Each row of a before or after table is a point. The points were changed in one or more steps. Then noise was added and the rows were shuffled. The steps act on columns, c1 being the first. What was done? A step turns or swaps two columns, mirrors them in a line or flattens them onto one, adds a multiple of one to another, or multiplies or shifts one. Angles are multiples of 10 degrees, from the lower column toward the higher: turns from -170 to 170, lines from 10 to 170 but not 90. Use the fewest steps. Two steps may share a column if one is a turn and the other turns, adds or multiplies; they go together, in the order done. Otherwise the lowest column goes first.

Before (10 x 2):
[[-0.55 -0.71]
 [-0.51  0.16]
 [ 0.15  0.05]
 [-0.33  0.43]
 [ 0.36 -0.60]
 [ 0.08  0.53]
 [ 0.32 -0.03]
 [ 0.28 -0.83]
 [ 0.03 -0.32]
 [ 0.47  0.05]]
After (10 x 2):
[[-0.70 -0.38]
 [ 0.69  0.01]
 [ 1.01 -0.04]
 [ 0.17 -0.53]
 [ 0.12  0.34]
 [ 0.72  0.59]
 [-1.00 -0.21]
 [ 0.49  0.81]
 [-1.12  0.68]
 [ 0.31 -0.10]]
Steps: multiply c1 by 2; multiply c2 by -1

Before (11 x 3):
[[ 0.15 -0.13 -0.42]
 [-0.36 -0.01  0.12]
 [-0.41 -0.03  0.04]
 [ 0.83  0.27  0.44]
 [-0.26 -0.59 -0.40]
 [ 0.13 -0.03 -0.15]
 [ 0.05  0.10 -0.54]
 [ 0.02  0.42  0.62]
 [ 0.08  0.05  0.58]
 [ 0.35 -0.80  0.40]
 [ 0.33 -0.19 -1.02]]
After (11 x 3):
[[-0.51  0.02 -0.12]
 [-0.94 -0.04 -0.51]
 [ 0.56  0.01 -0.77]
 [-0.45  0.01  0.17]
 [ 0.61  0.00  0.10]
 [-0.05  0.03  0.39]
 [ 0.61 -0.02  0.05]
 [ 0.07 -0.02  0.38]
 [-0.12 -0.04 -0.17]
 [-0.40 -0.03 -0.26]
 [ 0.44  0.00 -0.32]]
Steps: turn c1 and c3 by -80 degrees; multiply c2 by 0

Before (11 x 4):
[[-0.19  0.02 -0.47 -0.45]
 [ 0.15 -0.69  0.68 -0.24]
 [-0.41  0.21 -0.53 -0.37]
 [ 0.21  0.51 -0.17 -0.30]
 [ 0.43 -0.30  0.14 -0.55]
 [-0.32  0.42 -0.10 -0.61]
 [ 0.48 -0.34  0.37 -0.79]
 [-0.43  0.48  0.70  0.26]
 [-0.20 -0.14  0.67 -0.29]
 [ 1.12 -0.60 -0.25 -0.54]
 [-0.07 -0.07 -0.32 -0.01]]
After (11 x 4):
[[ 0.50  0.90 -0.05  0.04]
 [-0.77 -0.09  0.40  0.14]
 [-1.16 -0.51  0.34 -0.32]
 [-0.01  0.55  0.61  0.38]
 [ 0.11 -0.32 -0.47  0.45]
 [-0.31  0.17 -0.51  0.01]
 [-0.06  0.17 -0.43  0.71]
 [-0.29  0.29  0.93  0.13]
 [-0.24 -0.37 -0.31  0.46]
 [-0.93  0.19  0.46  0.31]
 [ 0.07 -0.34 -0.11  0.04]]
Steps: turn c1 and c4 by -140 degrees; turn c2 and c3 by -60 degrees

Before (14 x 6):
[[-0.77 -0.60  0.26 -0.21  0.31  0.38]
 [-0.19 -0.07 -0.36  0.09 -0.55 -0.33]
 [-0.74  0.38 -0.11 -0.26  0.15  0.41]
 [-0.15 -0.22  0.28 -0.12 -0.03  0.74]
 [ 0.19  0.63  0.72  0.62 -0.15 -0.25]
 [ 0.14  0.42  0.26  0.58 -0.85 -0.03]
 [-0.83  0.29  0.28  0.25  0.33  0.51]
 [-0.54 -0.40  0.40 -0.15 -0.36 -0.42]
 [ 0.51 -0.42 -0.30 -0.58  0.11  0.72]
 [ 0.16 -0.46  0.56  0.35  0.17 -0.20]
 [ 0.55 -0.76 -0.34 -0.18 -0.62  0.53]
 [ 0.13  0.16 -0.01  0.20 -0.55  0.45]
 [ 0.18 -0.67  0.29  0.37  0.00 -0.27]
 [-0.78  0.29 -0.06 -0.19 -0.70 -0.25]]
After (14 x 6):
[[-0.01  0.27  0.17  0.05 -0.02  0.69]
 [-0.32  0.07  0.05  0.06 -1.07  0.37]
 [-0.33  0.79 -0.49 -0.28  0.24  0.52]
 [ 0.46 -0.74 -0.17 -0.04 -1.42  0.02]
 [ 0.85  0.02  0.11 -0.01  0.61  0.61]
 [ 0.17 -0.63 -0.21 -0.07  0.22  0.62]
 [ 0.44  0.56  0.34  0.15 -0.03 -0.25]
 [ 0.73 -0.12  0.25  0.11 -0.74 -0.19]
 [ 0.27 -0.18 -0.19 -0.11 -1.09 -0.26]
 [ 0.20  0.44  0.53  0.28  0.34 -0.26]
 [ 0.31 -0.55  0.26  0.16  0.65  0.80]
 [-0.45 -0.38  0.81  0.48 -0.31 -0.29]
 [-0.41 -0.26  0.47  0.27 -1.77 -0.12]
 [-0.06  1.03 -0.30 -0.27 -1.24  0.31]]
Steps: turn c1 and c6 by -20 degrees; turn c1 and c2 by 140 degrees; flatten c3 and c4 onto the line at 30 degrees; multiply c5 by 2

Before (11 x 8):
[[-0.05 -0.08  0.41 -0.12 -0.37  0.03  0.05 -0.12]
 [ 0.50  0.23 -0.09  0.04 -0.13 -0.38  0.10 -0.15]
 [-0.41 -0.77  0.08  0.30  0.03 -0.12 -0.20  0.46]
 [ 0.46  0.04 -0.09 -1.10  0.86  0.14 -0.65  0.76]
 [ 0.03 -0.46 -0.08  0.06  0.10 -0.31  0.30  0.02]
 [-0.04 -0.04  0.54  0.37  0.43 -0.38  0.10  0.29]
 [ 0.54  0.52 -0.53 -0.64  0.61  0.16 -0.70  1.21]
 [-0.21  0.10  0.23  0.08 -0.19 -0.09 -0.03  0.06]
 [ 0.56 -0.34  0.09  0.25  0.21  0.76 -0.47 -0.24]
 [ 0.00  0.69 -0.65 -0.79  1.02 -0.14 -0.75  0.53]
 [ 0.21 -0.27  0.27  0.39 -0.09 -0.81 -0.66 -0.15]]
After (11 x 8):
[[-0.12 -0.02 -0.04  0.08  0.09 -0.24  0.22 -0.12]
 [ 0.34  0.19  0.06  0.08 -0.49 -0.19 -0.09 -0.17]
 [ 0.51 -0.65 -0.64 -1.41  0.01  0.85 -0.09 -0.39]
 [ 0.51 -0.26  0.12  0.51  0.25  0.04  0.55 -0.09]
 [ 0.30 -0.23  0.28  0.08  0.05 -0.12 -0.08  0.39]
 [ 0.64 -0.02 -0.64  0.52 -0.23 -0.50  0.29  0.31]
 [-0.05 -0.78 -0.20  0.35  0.38 -0.22  0.06  0.41]
 [ 0.71 -0.09 -0.70 -1.00  0.48  0.60 -0.68 -0.86]
 [-0.28  0.04  0.07 -0.16 -0.15 -0.29  0.39  0.12]
 [ 0.41 -0.78 -0.65 -0.82 -0.15  0.71 -0.53 -1.06]
 [-0.27  0.06 -0.47  0.34 -0.37  0.80  0.06  0.38]]
Steps: turn c1 and c5 by -60 degrees; turn c1 and c6 by 50 degrees; mirror c2 and c8 in the line at 150 degrees; swap c3 and c7; multiply c4 by 1.3

Before (10 x 9):
[[ 0.37 -0.22 -0.32 -0.06 -0.24  0.42  0.34 -0.12 -0.27]
 [ 0.87 -0.12  0.03  0.14  0.01  0.09  0.51  0.68 -0.74]
 [ 0.14 -0.34 -0.51  0.39 -0.05  0.20  0.87  0.37  0.64]
 [ 0.01 -0.42 -0.16  0.03  0.63  0.20 -0.47 -0.18 -0.20]
 [ 0.55 -0.31 -0.55 -0.06 -0.48 -0.51 -0.08 -0.26  0.41]
 [ 0.49  0.14  0.05 -1.25  0.56 -0.06 -0.73 -0.35 -0.15]
 [ 0.41 -0.65  0.41  0.14  0.17  0.57  0.18  0.17  0.21]
 [-0.12 -0.14  0.03  0.41 -0.41  0.43  0.18  0.60  0.63]
 [ 0.87  0.59 -0.48 -0.17  0.02  0.00 -0.65 -0.27  0.55]
 [ 0.52  0.63  0.61 -0.20  0.17 -0.14  0.80 -0.04 -0.43]]
After (10 x 9):
[[-0.92 -0.44  0.04  0.01  0.20  0.13  0.43  0.52 -0.69]
 [-0.90 -0.20 -0.45  0.26 -0.04 -0.01 -0.68 -0.56  0.60]
 [-0.28  0.03  0.03  1.28 -0.62 -0.01 -0.72 -0.19 -0.15]
 [ 0.01  0.26 -0.09 -0.04 -0.65  0.22 -0.61  0.38 -0.20]
 [-0.48 -0.41  0.63  0.35 -0.19 -0.10  0.88 -0.47 -0.44]
 [-0.58  0.48 -0.52  0.17  0.33 -0.52  0.28 -0.06  0.40]
 [ 0.04 -0.22  0.01 -0.43  0.57  0.42 -0.07  0.38  0.60]
 [-0.45  0.23  0.47 -0.04 -0.08  0.60 -0.25  0.65  0.25]
 [-0.39  0.25 -0.31  0.02  0.19  0.41  0.00  0.09 -0.18]
 [-0.23 -0.01 -0.45 -0.35  0.16  0.16  0.77  0.45  0.63]]
Steps: turn c1 and c4 by 170 degrees; turn c5 and c8 by -160 degrees; turn c2 and c8 by -130 degrees; add -0.7 times c6 to c7

Before (11 x 11):
[[ 0.45  0.07 -0.62  0.10  0.44 -0.25 -0.37  0.27 -0.19  0.53  0.14]
 [ 0.75  0.46 -0.23 -0.13 -0.21  0.13  0.51  0.46  1.49 -0.20  1.33]
 [ 0.53  0.22  0.14 -0.26  0.02  0.11 -0.47  0.31 -0.59  0.18 -0.07]
 [ 0.54 -0.59 -0.11 -0.08 -0.23 -0.13 -0.15  0.31 -0.12  0.63 -0.05]
 [-0.14  0.32  0.29 -0.21  0.44 -0.88  0.30  0.56  0.11  0.17  0.37]
 [ 0.31  0.38 -0.09  0.18  0.26  0.55  1.01  0.29  1.15  0.33  0.91]
 [ 0.51  0.07 -0.84 -0.62 -0.45  0.29  0.03  0.19  0.00  0.40 -0.22]
 [ 0.25 -0.04  0.03  0.28  0.55 -0.48  0.17  0.51  0.15 -0.27 -0.48]
 [ 0.08 -0.44 -0.59 -0.41 -0.14  0.25 -0.45  0.63 -0.62 -0.02  0.18]
 [-0.03 -0.26 -0.37 -0.52 -0.14  0.31 -0.99  0.03 -0.05  0.51 -0.18]
 [ 0.09  0.12 -0.46  0.22 -0.50  0.15 -0.48  0.61 -0.16  0.60 -0.24]]
After (11 x 11):
[[ 0.10 -0.01  0.24  0.44  0.16  0.13 -0.36  0.64 -0.07 -0.76  0.01]
 [-0.20 -0.16 -0.54  0.46 -0.14  0.33 -0.95  0.09  0.25 -0.46  0.13]
 [ 0.55 -0.24 -0.25 -0.22 -0.15  0.10  0.34  0.28 -0.52 -0.12 -0.09]
 [ 0.89 -0.14 -0.11  0.21  0.26  0.15  1.65 -0.05  1.53  0.03 -1.43]
 [ 0.11  0.36 -0.22 -0.32 -0.45 -0.90  0.10  0.36 -0.83  0.01 -0.55]
 [ 0.18 -0.17  0.29 -0.05 -0.31 -0.50  0.56  0.64 -0.32  0.58  0.27]
 [ 0.53  0.11  0.20  0.03 -0.35  0.53  1.50 -0.10  1.71 -0.18 -0.92]
 [-0.25 -0.41 -0.45  0.61  0.12  0.28 -0.36  0.51 -0.41 -0.07 -0.38]
 [ 0.50 -0.31 -0.60  0.89  0.21  0.22  0.82  0.32  0.32 -0.57  0.16]
 [ 0.39 -0.28  0.10  0.65 -0.63 -0.26  0.27  0.26 -0.40 -0.23 -0.20]
 [ 0.06 -0.79 -0.05  0.17 -0.13 -0.10  0.63  0.28 -0.32 -0.67 -0.07]]
Steps: add 1.5 times c1 to c7; turn c1 and c2 by -40 degrees; turn c3 and c4 by -90 degrees; turn c5 and c10 by 150 degrees; add 1 times c6 to c9; mirror c8 and c11 in the line at 170 degrees

Before (12 x 12):
[[-0.26 -0.02 -1.43  0.50 -0.11  0.28 -0.02 -0.07  0.26 -0.37  0.30  0.57]
 [-0.25  0.11  0.07  0.69  0.05 -0.46  0.55 -0.15  0.32  0.43  0.03  0.50]
 [ 0.49  0.26 -0.25 -0.01 -0.20 -0.52  0.45 -0.56  0.30  0.06  0.31  0.82]
 [-0.05  0.00  0.18  0.33  0.25 -0.30  0.24 -0.57  0.24  0.17 -0.78  0.57]
 [ 0.41 -0.66  0.11  0.23 -0.01 -0.04 -0.71 -0.58  0.35  0.16  0.10 -0.11]
 [-0.07  0.53 -0.17  0.12  0.13  0.41 -0.44 -0.57  0.28  0.11  0.46  0.78]
 [ 0.36  0.26 -0.26  0.35  0.24  0.35  0.36  0.00 -0.53  0.26  0.08  0.42]
 [-0.01  0.45 -0.32  0.23 -0.19  0.32  0.12  0.05  0.16 -0.58  0.31  0.38]
 [ 0.04 -1.52  0.16 -0.56  0.29  0.31  0.27 -0.58  0.11  0.07  0.40  0.12]
 [ 0.20  0.60 -0.87 -0.46 -1.97 -0.20 -0.87  0.14  0.02  0.33  0.51  0.63]
 [-0.16 -0.34 -0.43 -0.03  0.47 -0.71  0.22  0.38 -0.49  0.01  0.02  0.31]
 [ 0.40 -0.20 -0.08 -0.15  0.21  0.31 -0.03  0.01  0.61  0.27  0.11  0.50]]
After (12 x 12):
[[ 0.27  0.49 -0.47 -0.06  0.09  0.41 -0.21 -0.59  0.82  0.21  0.13 -0.13]
 [-1.49  0.61 -0.57 -0.67  1.24 -0.21 -0.68  0.36  0.62  0.88 -0.12 -0.30]
 [-0.40  0.27 -0.38 -0.22 -0.18 -0.54  0.68 -0.49  0.86  0.23 -0.05 -0.14]
 [-0.10 -1.58 -0.37 -1.03 -0.56  0.35  0.49 -0.21  0.18 -0.10  0.28  0.08]
 [-0.39 -0.68 -0.06  0.16 -0.47 -0.01 -0.53 -0.63  0.11 -0.03  0.19  0.35]
 [ 0.26 -0.04  0.81  0.35 -0.09 -0.30  0.42 -0.71  0.65 -0.08 -0.01 -0.06]
 [-0.08  0.43 -0.51  0.40  0.23  0.35  0.32 -0.06  0.40 -0.07 -0.52 -0.06]
 [-0.15 -0.20 -0.07 -0.19 -0.49  0.29  0.18  0.08  0.72  0.22  0.22  0.28]
 [ 0.08 -0.04 -0.70  0.77  0.28  0.26  0.18 -0.33  0.62  0.83 -0.96 -0.07]
 [ 0.23  0.13  0.12  0.97  0.17 -0.44  0.74 -0.49  0.59  0.19  0.34  0.02]
 [ 0.41 -0.32 -0.10  0.11 -0.31 -0.67  0.43  0.36  0.03  0.35 -0.27 -0.63]
 [ 0.03  0.28 -0.04  0.49 -0.36  0.38  0.57 -0.21  0.12  0.33  0.04 -0.67]]
Steps: add -0.3 times c2 to c1; turn c1 and c5 by -130 degrees; turn c3 and c10 by -50 degrees; turn c3 and c11 by 70 degrees; multiply c4 by 1.6; turn c4 and c8 by -20 degrees; shift c7 by 0.20; mirror c9 and c12 in the line at 30 degrees
